Rows are points. Each table stands for the endless flat space through its points: a line for two points, a plane for three, and so on. The two share one point or none. Which?
In the rows, zero is written as 128.

First (2 x 3)
[[109 140 127]
 [100 164 106]]
Second (2 x 3)
[[ 99 154 131]
 [105 142 107]]
They share: no point

First (2 x 8)
[[155 152 133  86 130 108 141 108]
 [158 158 132  78 135 104 141 107]]
Second (3 x 8)
[[123 141 111  87  97 159 153 105]
 [133 171 131 102 122 119 173 115]
 [139 145 127  89 121 125 143 107]]
They share: no point

First (3 x 11)
[[121  98 155 127 126 117 105 119 147 109  92]
 [153  98 123 151 130 101 105 135 147 121 108]
 [138 104 132 115 145 107 102 105 126  94 108]]
Second (3 x 11)
[[129 108 149 119 137 117 117 121 149 126 106]
 [141  96 131 104 122 108 120 109 170 135  82]
 [137  95 136 116 122 109 113 114 162 125  85]]
They share: [129  98 147 133 127 113 105 123 147 112  96]

First (3 x 18)
[[133 140 162 109  96 152 129 142 131 139 114 131 133 119 148 141 112 167]
 [142 147 156  99 114 142 113 150 111 148 104 143 132 116 149 148 100 154]
 [122 126 125  80 116 116 112 168 115 163 106 135 156 132 174 134  80 151]]
Second (2 x 18)
[[119 133 151 104 108 142 114 168 109 140 100 133 145 131 167 121  92 146]
 [123 133 149 101 105 140 119 160 118 144 106 132 144 128 163 129  96 154]]
They share: [127 133 147  98 102 138 124 152 127 148 112 131 143 125 159 137 100 162]

First (3 x 24)
[[143  96  87 144 157 109 121 115 131 151 147 152 144 102 131 116 125 159
  127 104 114 119 159 137]
 [165 119 135 155 150  96 139 153 122 147 104 143 154 134  87 151 134 151
  123 136  92 124 168 125]
 [148 136 117 184 152 119 166 140 101 176 127 167 179 142  91 156 170 134
  122 144 109 129 159 152]]
Second (3 x 24)
[[157 108  99 149 160  95 143 141 130 161 120 159 143 121 105 132 142 155
  122 112 101 125 160 136]
 [149  96 118 178 181 101 122 131 127 169 141 173 165  98 113 138 111 138
  130  79 109 129 136 155]
 [145 100 119 177 180 107 107 125 118 165 152 171 167  93 125 136 106 139
  126  80 113 129 132 156]]
They share: no point

First (2 x 24)
[[179 175 148  88 146 121  95 122 153 157 171 160 111 129 151 135 128 109
  114 115 156 139 135 123]
 [163 163 132 102 152 121  97 130 145 151 165 146 105 137 147 137 114 109
  122 127 148 137 125 129]]
Second (2 x 24)
[[158 164 123 116 150 110  91 133 145 145 165 133  97 148 140 133 103 107
  126 130 148 143 131 143]
 [137 155 111 107 162 134  97 136 127 139 144 151 121 139 134 133 121 110
  144 130 136 134 113 128]]
They share: no point

First (3 x 24)
[[148 159 155 137 115 141  98 155  88 148 141 114 168 134 115 121 149 124
   90  97 148 157 127 146]
 [171 136 164 150 101 160  99 147  88 133 155 117 166 112  90 137 147 129
  114 100 170 144 155 140]
 [150 170 162 137  94 163 106 143 127 145 123 112 139 140 123 119 172 112
   74 108 129 196 143 176]]
Second (3 x 24)
[[139 166 152 126  81 152  89 141 110 125 143 111 132 110  82 141 167 105
  102 102 156 176 121 138]
 [194 126 177 171 131 167 119 156  85 160 143 121 197 145 137 111 137 150
   92 102 151 141 186 173]
 [164 145 169 144 102 155 102 148 100 137 144 111 162 129 110 131 146 127
   90 109 160 156 155 154]]
They share: [161 150 162 144 101 158 101 147 100 139 143 115 158 124 104 129 155 123
  98 102 154 162 147 152]

First (2 x 24)
[[104 160  89  74 157  80 135  74 121 102 122 130 127  70  71  67 145 126
  141 158 100 159 123  91]
 [128 124 143 116 145 128 117 116 163 144 104  88 109 118 125 121 163 168
  141 110 154 165  75 127]]
Second (4 x 24)
[[112 164 146 105 169 109 153  98 128 106 101  97 125  71  89  80 144 155
  139 163 148 137 103 136]
 [103 161 143  90 143 122 112 103 136 151  85 109 128  65  80 105 186 158
  150 149 130 180  98 108]
 [112 164 147  95 167 113 139  99 134 117  94  94 128  67  84  87 155 155
  138 159 141 151  96 131]
 [ 97 173 156 128 151 115 165 103 108 117  98 118 122  64  90  80 155 164
  157 176 162 129 125 132]]
They share: [116 142 116  95 151 104 126  95 142 123 113 109 118  94  98  94 154 147
 141 134 127 162  99 109]

First (3 x 24)
[[124 148 151 152  88 148  99 101 130 124 110 139 111 132 146 137 165 109
  139 136 140 150 157 132]
 [154 136 157 138 110 124 107 115 122 104  96 111 129 126 166 141 151 109
  111 124 118 170 159 142]
 [175 124 145 138 122  97 101 139 110  86  81  87 147 102 187 141 142 127
   93 130 109 179 156 154]]
Second (3 x 24)
[[136 128 149 160 110 126  89 141 134  92  72 127 115 140 160 133 131 113
   97 172 146 152 135 132]
 [140 152 137 144  82 134 101  93 110 132 128 119 131  92 160 141 187 129
  157 108 122 160 175 148]
 [108 148 169 164 110 158  73 113 126 120  92 107  95 116 188 129 151 117
  129 140 154 156 151 160]]
They share: [138 140 143 152  96 130  95 117 122 112 100 123 123 116 160 137 159 121
 127 140 134 156 155 140]

First (2 x 24)
[[123 121 134 134 128 144 122 110 150 152 137 158 139 136 123 151 127 121
  138 161 115  95 132 141]
 [121 112 129 129 127 139 115 112 147 147 142 155 138 143 130 142 128 116
  141 161 121  91 134 147]]
Second (4 x 24)
[[145 148 146 142 151 125 127  90 173 152 152 193 157 110 121 141 106 132
  113 168  69 108 144 131]
 [124 159 168 153 142 153 148 128 182 182 160 163 139 149 128 153 124 113
  127 199 125  83 108 172]
 [124 157 160 145 148 145 140 116 168 174 148 173 149 137 128 151 112 129
  123 187 109  97 124 158]
 [136  86 100 125  97 133 112  70 155 122 114 160 112  95  96 180 154 109
  141 125  85 118 156  81]]
They share: no point

First (2 x 24)
[[161 135 135 112 120  92  90 141  87 137 139 141 123 113 138 136  90 105
   97 141 165 150 145 101]
 [149 143 133 128 116  94 102 145 105 121 149 155 115 111 126 136 108 115
  101 133 153 154 133  99]]
Second (4 x 24)
[[123 134 142 130  95  86 112 156  87  87 144 172 100 114 132 114 110 120
  102 113 152 160  92  87]
 [140 160 130 151 125 129  87 112 111 117 145 147 100  83 103 150 136  99
   99 141 117 159 118 112]
 [116 132 138 179 101 105  55 116 107  97 161 135  72  75 131 122 116  99
  131 121  93 195  94  96]
 [148 170 138 119 137 139 117 120  95 115 123 167 120 101  87 152 148  99
   71 149 145 125 114 124]]
They share: no point

First (4 x 24)
[[109 139  96  96 111 116 147 127 106 127 138 121 145 103 125 173 160 152
  141 127 140 166 101 142]
 [ 93 109 140 134 147 106 151 111 108 137 120  91 133 153  93 151 128 150
  133 177 132 158 127 152]
 [ 83 144 134 105 125 113 125 127 109  98 121 102 129 122  99 184 132 153
  133 150 132 196 116 137]
 [129 100  86 123 127 109 187 111 101 182 145 120 161 124 129 134 166 149
  141 142 142 110 104 159]]
Second (4 x 24)
[[119 155 142 131 137 141 153 138 136 136  99 119 138 172 125 171 156 165
  132 141 127 146  93 160]
 [116  86  73  71 104  90 144  96  88 139 162 110 132  73 119 147 150 129
  150 168 142 167 126 148]
 [120 124  93 109 100 122 174  98 116 153 144 104 152 133 145 155 146 165
  132 144 158 139 100 140]
 [112 126  80 122 100 106 177  76 102 179 155  92 150 127 153 138 161 184
  106 143 162 144  95 149]]
They share: no point

First (4 x 24)
[[ 88 106 129 138 156 176 154 129 154 125 134  84 150 113  92 127 145 133
  150 106 116 161 164 112]
 [118 133 116 126 155 162 157 125 169 149 153  99 129 118  84 112 167 130
  140 100 116 169 143 100]
 [ 76  93 129 154 141 170 171 102 142 128 150  74 152 134 119 129 127 110
  146 118  93 137 160 133]
 [154 133  98 122 165 132 135 141 179 181 171 123 127  98  88 100 163 110
  140 126 142 169 133 114]]
Second (4 x 24)
[[ 77  99 128 150 156 155 131 124 147 119 166  99 143  96 122 108 139 110
  168 148  93 160 188 107]
 [139  99 133 131 144 134 187 113 175 171 145  78 156 138 108 105 108  60
  130 127 142  96 146 165]
 [126  97 124 140 144 140 176 116 169 165 151  88 152 131 107 114 114  74
  135 128 138 112 146 155]
 [ 82 103 144 138 160 154 134 118 151 111 163  84 146  93 127  90 136 100
  173 152  82 150 208 107]]
They share: no point

First (3 x 24)
[[164 127 175  88 119 113 142 127 130 126  73 172  98  76  98 112 190 105
  153 152 124 129  80 135]
 [162 126 184  95 123 132 155 147 136 103  85 165  95  91 114 118 180 118
  143 140 121 130  88 148]
 [141  84 157 110 165 138 152 150 109 100 121 132 113 109 102 127 147 160
  128 131 148 136 118 154]]
Second (3 x 24)
[[125 116 148 100 159  98 183 113 109 127 131 149 101 115 101 119 188 134
  140 106 166 135 103 118]
 [129 100 176 112 167 126 155 101  73 135  99 145 105  79  65 143 164 114
  128 138 162 151 131 110]
 [161  74 148  94 147 128 141 167 145 109 101 149 107 109 131  89 146 176
  146 130 124 129  79 166]]
They share: no point

First (4 x 24)
[[110 110  91 167 146 101 144 168 121 100 130 179  85  95 136 116 139 123
  178 121  96  85 165 102]
 [110 110 136 116 167 107 138 153  88  88 178 185 115  65 148  74 142 111
  178 106  96  94 138  78]
 [106 130 127 135 142 109 128 148  89  88 162 167  93  71 132  96 155 127
  162 105 100 113 161  90]
 [141 119  98 145 131 119 132 169 155 129 110 160  99 121 155 119 109 132
  154 107  93  94 130 107]]
Second (4 x 24)
[[123 130 129 147 148 127 130 144 128  99 144 121  96  69 149 112 148 148
  139  58  81 133 115  99]
 [122 158 130 134 122 115 109 167 132 144 141 162  84  98 151 110 117 116
  185 101 130 127 147 112]
 [114 163 144 135 139 133 109 150 146 129 144 145  78  93 146 103 130 112
  184  85 129 130 139 114]
 [124 150 104 120 102 107 103 185 124 158 123 208 100 128 147  98  99 116
  181 143 128  99 179 110]]
They share: no point

First (2 x 24)
[[133 163 123 130 171 115 111 135  95  97 162  98 165 118  93  94 144 146
  126 166  98 126 128 109]
 [139 164 118 129 179 120 110 143  87  88 170  91 172 113  92  86 152 138
  129 168  93 119 133 112]]
Second (4 x 24)
[[110 183 104 155 150 103 125  87 129 129 140 102 164 154 107 122 116 155
   86 140 157 182 119 105]
 [ 87 187 118 138 175 110 128 101 130 131 157 134 144 136  89 113 127 176
   99 166 137 170 101 108]
 [ 91 200 108 146 163 116 114  87 127 111 138  94 167 155 121 121 138 163
   97 140 154 189 113  99]
 [151 136 128 134 135 104 110 115  99 111 130  94 171 127 109 117 106 147
  121 148 114 125 141  99]]
They share: no point

First (4 x 24)
[[ 94 128 141 154 150 120 128 139 122 140 166 156 121 151 148 144  93 138
  151 138 108 141 115 131]
 [109 124 146 143 147 125 121 144 114 154 177 172 122 165 141 160 113 146
  146 148 102 162 103 135]
 [141 136 110 123 119  89  93 132 130 134 153 180 146 165 157 136 101 162
  110 148 114 162  91 127]
 [115 128 156 142 135 123 116 145  98 158 184 180 115 172 142 168 117 156
  151 156 105 165  94 125]]
Second (3 x 24)
[[110 148 124 156 173 118 113 123 132 133 151 181 169 151 129 108 109 123
  118 125  77 167 120 163]
 [113 140 126 156 169 114 117 130 133 127 142 175 169 154 120 111 111 122
  118 123  78 162 115 163]
 [104 146 102 135 169 123 105 115 151 154 178 178 148 142 174 123  93 137
  118 138  99 171 130 151]]
They share: [113 122 108 135 157 111 117 136 154 136 151 160 148 151 147 132  99 134
 118 132 102 156 115 151]

First (3 x 24)
[[124 117  81 170 103 134 114 168 114 157 145  95 147 118 182  72  91 129
  134 178 186 152 166 136]
 [121  97 146 149 121 135 141 116  85 141 117 127 147 107 142 114 117 127
  176 125 118 166 151 119]
 [130 107 127 152 109 136 132 130  92 137 125 123 153 114 150  96 101 131
  158 144 140 162 154 126]]
Second (2 x 24)
[[111 115  93 136 108 141 136 143  83 139  96  91 146 137 149  95 118 126
  146 123 141 181 182 106]
 [135  95 125 156 104 125 124 131 107 147 132 123 154 105 157  99 102 138
  166 151 157 149 150 138]]
They share: no point

First (5 x 24)
[[105 161  47 136  71 151 143 169 128 129 133 110 152 127 161  64 111 131
  158 111 131 119 126 118]
 [107 152  87 121  78 118 136 182 107 120 143 112 144 159 139  84 145 112
  146 104 148 135 115 104]
 [102 159  56 150  93 156 123 149 123 135 139 111 166 120 162  82  98 137
  145 127 119 118 120 111]
 [ 90 150 105 109  69 104 144 195  94  94 148 105 117 150 116 105 161  99
  154  96 160 132 101  89]
 [ 98 137 128 148 129 112  79 129  79 115 169 107 170 140 128 154 128 117
  121 141 123 126  78  71]]
Second (3 x 24)
[[ 80 157  83 133 103 151 116 148  79 128 138 107 170 162 142 114 129 134
  138 114 135 122 107 107]
 [ 86 153  80 140 102 144 117 155  86 126 129 112 174 170 142 118 131 135
  130 108 127 117 109 113]
 [106 141 114 150 120 126 103 157 104 130 159 122 146 130 142  90 119 109
  122 148 131 151 101  89]]
They share: no point

First (4 x 24)
[[137  98 138 115 117 104  70 110 137 128 105 137 180  89 159 151 118 114
  176 132  75 113  70 118]
 [146 100 135 132 105 121 136 130 118 126 103 117 177 114 119 164 133 104
  171 140 109 114 127 173]
 [158 115 123 139  83 102  92  98 137 123 111 106 153 122 142 141 106 122
  185 127  89  98  84 141]
 [139  86 150 111 121 110 101 128 132 121  99 129 194  95 144 171 132  99
  179 150  84 118  94 144]]
Second (3 x 24)
[[143 112 114 134 109 120  97 111 111 153 118 147 169 105 136 137 128 124
  162 118  96 100 101 143]
 [159 104 102 138  95 128  85 101 121 171 134 139 165  93 138 129 132 134
  154 116 102  90 119 153]
 [162 105 108 136  93 132  83 105 126 162 128 130 159  97 134 125 123 132
  146 110 104  96 121 158]]
They share: no point

First (2 x 24)
[[136 131 104 119 123 131 108 158 116 153 144 125 113 108 123 163 105  92
  127 127 119 115  99 145]
 [132 127  99 119 126 123 106 156 108 152 147 130 108 103 123 156 107  95
  128 127 112 109 106 142]]
Second (3 x 24)
[[142 111  98 103 135 113  74 184 105 149 135 134  92  92 117 144 129 108
  117 143 115  84 139 164]
 [126 111  96 129 135 117 116 136 104 135 156 151  93  92 111 157 107  82
  141 111  95 119  99 129]
 [127 149  89 106 116 112  92 177  91 181 144 106 125 111 147 136 106 124
  111 151 120  80 130 149]]
They share: [128 123  94 119 129 115 104 154 100 151 150 135 103  98 123 149 109  98
 129 127 105 103 113 139]

First (4 x 24)
[[126 118  98 118  80 152 192 157 101 116  93 157 164 162  90  89  97 142
   97 127 167  80 135  98]
 [135 119 101 118  89 154 178 142 115 120  90 162 145 155  99  94 109 142
  106 138 156  90 136  97]
 [159 124 123  76 127 143 108 116 129 168 117 145  78 155 158 140 134  93
  144 172  80 119 183  99]
 [129 128 102 103  94 143 172 152 108 127 100 154 145 163 107 101  99 121
  103 141 142  84 151 107]]
Second (4 x 24)
[[134 138 152 126 120 167 144 113 108 116  92 152 106 144 113  89 130 105
  111 119 122 114 149  98]
 [184 111  85 107  71 162 174 159 153 162 111 185 140 177 157 110 135 151
  128 157 117 121 162 118]
 [157 129 115 105 108 154 164 132 120 131  94 170 100 165 136  89 128 128
  122 129 112 124 155 112]
 [164  95  66  80  96 133 170 123 137 142  91 172 108 152 130 114 101 140
  138 175 117  96 160  99]]
They share: no point

First (4 x 24)
[[143 133 129 140 120  88 147  85 109  87 120 107  93 170 105 135 150 169
  103 143 121 147 101 165]
 [173 110 134 108 106 107 153 108 102 118  96 124 139 163  96 134 143 163
  103 151 152 111  91 181]
 [109 127 163 168 128 138  81 115  95  77 126 125 103 140 151 179 104 161
   95 113  95 145  99 125]
 [151  97 166 123  93 125 125  94 126 122 119 154 116 164  90 134 121 141
   71 127 133 122  86 172]]
Second (3 x 24)
[[153 112 151 139 119 118 117 105 113  91  97 123 118 145 129 167 102 147
   81 133 112 134  94 148]
 [134 110 136 129 103 138 117 110 113 101 101 140 113 132 108 172 121 149
   92 119 131 131  88 152]
 [143 126 179 154 132 110 106 114  80  98 135 114 131 181 144 132 123 177
  103 143 111 122 103 153]]
They share: [139 116 153 139 115 126 113 111 101  99 113 129 120 151 123 157 120 159
  95 129 122 128  94 152]

First (2 x 24)
[[154  99 147 136 111  82 110 129 125 133 112 119 149 151 165 124  85 159
  120 101 129 167 116 144]
 [164 109 107 111 106 107 115 164 135 133 112 159 124 141 160 134 105 134
  145 146  89 137  96 169]]
Second (4 x 24)
[[124 118 147 118  82  63 111 120 145 143 112 166 143 150 129 105 133 134
  129 112 104 169  86 139]
 [154 125 147 132  92  67 138 132 127 157 114 159 113 146 152 146 104 115
  133 100 128 173  70 141]
 [176 111 134 138 106  96 127 161 117 136 104 138 111 145 169 158  85 125
  145 130 116 156  99 151]
 [144 111 130 106  98  76 131 133 149 140 128 166 127 157 157 126 113 133
  129 106 116 168  63 159]]
They share: no point

First (4 x 24)
[[167 125 177 170  81 153 142 105 135  68 102 107 101  98 112 109 137 137
  121 170 151 169 156 159]
 [119 119 141 146 105 135 112 111 141  98  96  77 131 146 106  67 185 107
   79 164 193 199 108 105]
 [171 107 161 164 127 141 190 125 181 138 116 131 121  50 160 145  85 181
  153 146 131 101 188 155]
 [121 106 128 143 137 129 145 122 173 147 105  95 144 112 140  93 149 137
  101 147 180 152 129 105]]
Second (5 x 24)
[[137 117 150 177 111 138 154 123 162 129  98 125 129  96 115  87 144 137
  140 146 169 140 149  98]
 [159 124 130 159 101 158 201 174 136 104  83  63 139  93 122  78  88 147
  150 200 133 171 155 158]
 [135  95 195 115 161 133 132  97 158  79 128  67 119  99 143 121 165 137
   85 162 160 199 113 148]
 [146 131 127 184  91 144 186 157 145 128  82 113 138  90 116  76 110 145
  160 167 159 139 161 119]
 [133 138 159 125 123 111 184 146 113  72 105  77 136  72 169 121 120 164
  113 175 179 188 128 192]]
They share: no point

First (6 x 24)
[[135 112  86 105 140 115 148 162 181 101 195  91 146 122 114 102 123 145
  136 129 111 118 107  92]
 [107 107 131  98 135 157 172 192 139 122 158  87  87 159  72 132 137 161
  140 122 121 139 141 142]
 [124 131  82 120 129 106 133 170 168  95 153  89 128 126  93 107 147 139
  125 101  99 112 115 125]
 [105 115 115  91 146 134 150 171 146 105 172  84  99 132  89 123 118 162
  126 114 121 116 131 111]
 [115 112 101 115 151 114 136 158 166 104 154 105 119 128  90 122 122 143
  126  98 112 122 110 144]
 [128 142  79 135 107 111 139 191 163  99 128  84 122 143  77 106 181 132
  130  97  87 120 124 149]]
Second (5 x 24)
[[133 101 102  92 153 120 162 156 142  79 172 117  96 114  90 111 111 115
  167 110 104 149 141 133]
 [120 105 121 102 142 151 170 163 182 131 171 100 119 160  98 146  97 131
  132 112 140 139 100 114]
 [ 82  85 121 128 169 122 113 152 152  92 152 120 107 107  58 111 118 203
  120  63 112 113 146 200]
 [106  95  96 112 166 108 130 171 145 120 147 114 126 135 118 125 149 163
  115 134  99 129 106 167]
 [109  99 104 112 155 122 143 174 163 143 152 107 138 158 128 144 140 155
  109 144 116 129  85 145]]
They share: [113  99 111 106 155 131 150 162 161 112 162 109 113 137  94 128 115 147
 132 108 119 135 117 144]

First (6 x 24)
[[174 167 123 123  75 137 154 113 152 138 125 105 149 150 121 109 128 137
   89 180 101 111 132  95]
 [161 152  99 142 164 161  69 126 102 129 127 112 136 130 176 120 138 138
  117 136 106 129 166 123]
 [178 163 120 132  77 133 153 124 156 143 122 106 159 146 125  97 122 147
   85 183  99 108 139  85]
 [125 168 103 122 120 121 129 166 130 165  87 100 196 178 176  40 122 226
  129 164  78  65 170  43]
 [167 187  96 110  74 103 137 109 133 139 101  94 170 154 125  93 140 159
   82 191  80 125 121  67]
 [147 144 110 127 160 186  89 124 115 127 142 106 118 150 169 131 137 130
  142 127 126 118 166 140]]
Second (4 x 24)
[[137 149  88 129 109 152  94 121  91  88  92 109 168 158 146 108 102 156
  103 174 142 108 156  85]
 [170 164 102 126 141 149 113 127 141 163 144  96 132 142 161 105 154 138
  122 141  84 130 148 118]
 [177 175 106 185 179 128  96  97 131 128 116  49 158 148 196 102 148 110
   67 194 108 134 170 137]
 [143 148  95 121 110 154  90 126  99  97  99 114 160 153 142 116 109 164
  112 166 137 113 158  84]]
They share: [159 158  99 127 130 150 103 125 123 134 124 101 145 147 155 109 135 147
 115 154 107 123 153 105]

First (2 x 24)
[[138 159 146 116 142 145 103 154 107  90 122 108  96 155 127  98  95 129
  115 142 119 132 154 126]
 [148 143 154 116 144 127 113 146  95 106 120 114 108 169 137 102 107 115
  119 144 131 132 152 126]]
Second (3 x 24)
[[138 120 147 139 168 123 117 176 124  92 107  92  81 175 142  73  79 100
   86 127 105 114 129 116]
 [136 150 161 121 142 129 119 148  98  96 119 110 107 161 130  95  99 116
  112 139 117 138 153 124]
 [152 175 144  95 125 151  93 132  86 104 133 126 114 153 126 124 119 143
  144 158 146 141 171 135]]
They share: [143 151 150 116 143 136 108 150 101  98 121 111 102 162 132 100 101 122
 117 143 125 132 153 126]

First (4 x 24)
[[114 117 128 166 117 132 133 103 148 139 113 140 107 137 146 132 125 161
  127 119 105  88 100 102]
 [125  72 147 134 125 108 163  81 169 111  68 166  85 133 165 134 144 175
  139 109 111  81  99 134]
 [143 105 139 135 103 103 121  99 147 152 131 163 111 139 150 110 156 140
  140 135 104 109 122 126]
 [149 100 146 129  96  97 121  96 153 151 131 169 105 146 158 103 162 137
  146 150  96 109 123 133]]
Second (5 x 24)
[[165 134 132 129  95 114 130 122 144 189 114 156 129 140 156 125 149 161
  116 100  82 108 113 128]
 [139  99 118 147 115  98 141  90 108 118 122 163 127 105 144 106 178 136
  131  93 149  95 121 120]
 [152  87 158 130 125 104 151  66 172 155  89 167 108 113 137 125 173 144
  125  95 101 109 102 116]
 [122  93 144 127 135 105 120  90 154 131 127 155  91 141 149 121 135 139
  161 139 135 116 132 118]
 [124 113 102 140  85 102  87 146 116 157 169 165 134 147 137 115 131 156
  135 129 115 113 146 148]]
They share: [139 101 134 134 114 104 127  98 143 148 122 162 115 128 143 119 154 146
 135 112 117 109 122 125]

First (3 x 24)
[[109 101 131 113 146 145 176 157  91 131 153  87 152 141 122 106 151 138
  172  96 146  95 125 109]
 [ 76  78 159 108 116 126 160 126 119 123 169  76 162 169 109  91 161 171
  143  86 147 127 111  96]
 [ 73  77 167 116 110 118 152 121 121 116 168  84 158 171 101  97 154 177
  136  87 149 134 107  97]]
Second (3 x 24)
[[102  81 157 114 136 147 168 146  92 103 148  94 138 159 122 136 140 160
  162  91 161  99 133 121]
 [108  79 153 112 138 141 159 136  92 115 145  95 144 152 115 124 139 156
  158 100 154 110 125 114]
 [124  63 151  94 140 145 153 122  90 131 135  93 144 146 117 112 147 152
  160 114 154 122 125 106]]
They share: no point

First (4 x 24)
[[153 118 119 154 109 167 114 164 117 122  91 133  93  88 127 112 152 143
  130 177 138 131  98 152]
 [151 144  87 166 143 131  84 158 149 178 111 123 133 130 193 144 168 127
  124 121 128 127 102 144]
 [153 142  94 179 102 138 134 150 120 104  77 123  94  78 134 104 104 126
  109 167 138 134  83 149]
 [157 140  83 175 101 134 133 142 120 114  72 124 105  85 144 104 104 118
  102 161 147 140  85 156]]
Second (3 x 24)
[[147 127  97 156 118 147 102 156 134 141 107 127 107 112 165 122 157 139
  130 142 140 126 107 139]
 [153 119 121 150 150 139 104 176 122 157  83 115 117 120 147 126 169 147
  122 144 128 140  81 171]
 [137 119  85 148 102 143 108 146 136 123 119 125  95 118 175 110 151 147
  136 128 154 120 121 121]]
They share: [152 131 103 160 126 149  99 161 133 150 101 128 113 109 160 128 160 135
 127 149 133 129 100 148]

First (4 x 24)
[[191 161 133 135 170 175  99 136 103 145 151 156 136 114 185 173 146 163
   98 124 118 165 143 133]
 [149 163 115  95 156 157 147 120  99 157 123 166  92 126 143 151 130 149
   94 114 118 157 157 139]
 [169 149 118  92 171 161 107 159  96 144 123 140 125 148 116 193 177 123
  116 110  83 159 151 127]
 [174 144 149 105 193 188  91 169 115 152 126 123 139 131 148 190 178 148
  127 109  85 142 139 130]]
Second (6 x 24)
[[142 154 139  78 137 188 142 111  48 160 110 159 121 111 116 143 155 143
   73  98 141 197 144 116]
 [145 169  94  96 131 141 109 156  71 148 116 172 125 118 134 183 159 116
   99  92 133 158 158 144]
 [174 149 131  94 154 171 133 102 105 157 114 162 127 114 139 144 123 148
  109  86 122 160 150 105]
 [143 179 151  64 161 234 122  93  83 138 143 142  88 102  92 148 182 157
   99 134 105 207 139 134]
 [190 114 139  87 174 179 161 107 105 136 107 137 100 146 136 124 122 161
   87 103  99 163 130 128]
 [159 195 130 123 162 182 102 120 116 168 153 180 120  93 150 160 142 170
  117 131 107 156 162 116]]
They share: no point

First (2 x 24)
[[119 164 128 158  93 109 133 132 137 117 106 132 147 151 155 163  93  92
  141 115  99 158 133  89]
 [103 156 152 142 117 105 157 112 105 129 130 152 163 155 175 147 117 100
  117 135  79 142 145 117]]
Second (6 x 24)
[[113 121 136  94  60  63 161 114 173  95 104 157  95 168 170 169  65  89
  135 116 104 180 149  85]
 [ 89 159 127 152  61  90 174  77 117  99 125 109 170 116 188 184 130  72
  183 110  63 156 162  65]
 [142 199 170 177  97 131 165 124  82 143 114 108 198 135 156 130 104  44
  175 157  80 108 143 111]
 [ 96 173 158 187 140 103 154 195 136 106 119 116 138 214 167 112 128  98
  144 142 154 118 138 162]
 [122 186 170 165  81 108 190 116  94 123 121  98 186 140 173 134 116  39
  196 154  86 110 157 109]
 [103 159 155 154 100  88 169 152 139 102 116 121 134 185 173 134 110  80
  158 137 125 134 149 128]]
They share: [115 162 134 154  99 108 139 127 129 120 112 137 151 152 160 159  99  94
 135 120  94 154 136  96]

First (5 x 24)
[[ 66 116 123 149 162 125 105 137 130 103 103  97 163 153 146 127 135 128
  100 109 153  88 102 118]
 [114 121 121 142 163 159  99 138 143  80 131 141 158 142 154 121 136 119
  134 145 149  96 112  95]
 [117 159  98 126 154 121 118 142 108  97 100 122 134 101 160  97 131 154
   98 148 125 104 126 113]
 [ 86 125 119 142 147 111 117 150 109 102  87 101 134 144 144 105 140 131
   94 121 149  80 122 127]
 [164 167  77 115 155 120  97 126 124  85  94 137 136  78 175  96 113 151
   93 184  99 125 120 111]]
Second (5 x 24)
[[124 132  91 104 156 168 111 153 110 109 101 128 166 116 139 145 141 160
  118  99 155 100 114 152]
 [125 192  82 195 140  73  95 141  98  94 130  88 145 134 145  72 112 129
   94 190 143 136 122  70]
 [127 143  72 123 141 161 106 154  97 126 111 128 161 125 134 133 132 150
  126 117 168 110  99 143]
 [139 176 109 158 166  94  98 157 119  57 112  83 172 122 141 118 144 159
   84 134 141 124 161 102]
 [145 158  69 126 141 131  91 175 130  96  87 137 155 107 164 151 177 165
  114 117 180 113 117 134]]
They share: [110 148 102 131 158 125 110 137 119  96 103 119 145 112 159 107 129 146
 100 143 129 104 117 112]

First (6 x 24)
[[122 146 125 104 120  88 155 180  90 105 146 116  96 158 133 107 127 139
  139 114  60 123 163 100]
 [150 174 166 124 109 100 150 155  85 146 133 125 115 154 111 112  90 167
  136 103  82 111 169 129]
 [129 170 153 113 130  93 171 133  59 149 121 135 159 165 136 122  59 172
  163  96 107 126 200 117]
 [171 152 201 180  74 144 166 138 105 189 129 158 125 181  74 125  81 212
  135  53 105 140 170 156]
 [187 179 202 156  82 128 139 129 102 170 135 141 103 150  70 111  86 189
  140  86 107 107 150 146]
 [169 176 163 117 102 101 125 151 101 119 149 117  71 131  92  98 121 146
  141 122  83  92 132 113]]
Second (4 x 24)
[[144 156 152 138 101 140 163 132  94 123 145  91  86 173  97 103 136 139
  151  96 104 120 148 120]
 [200 146 167 113 115  89 157 125  94 114 175 150  67 166 108  80 127 149
  107 174  68  89 140 114]
 [164 142 159 119  93 119 169 135 106 110 157 120 101 156 108 102 115 149
  143 120  88 125 154 106]
 [197 146 167 113 103  77 145 146 109 126 160 168  94 142 105  89 109 164
  134 150  71 107 149 117]]
They share: no point
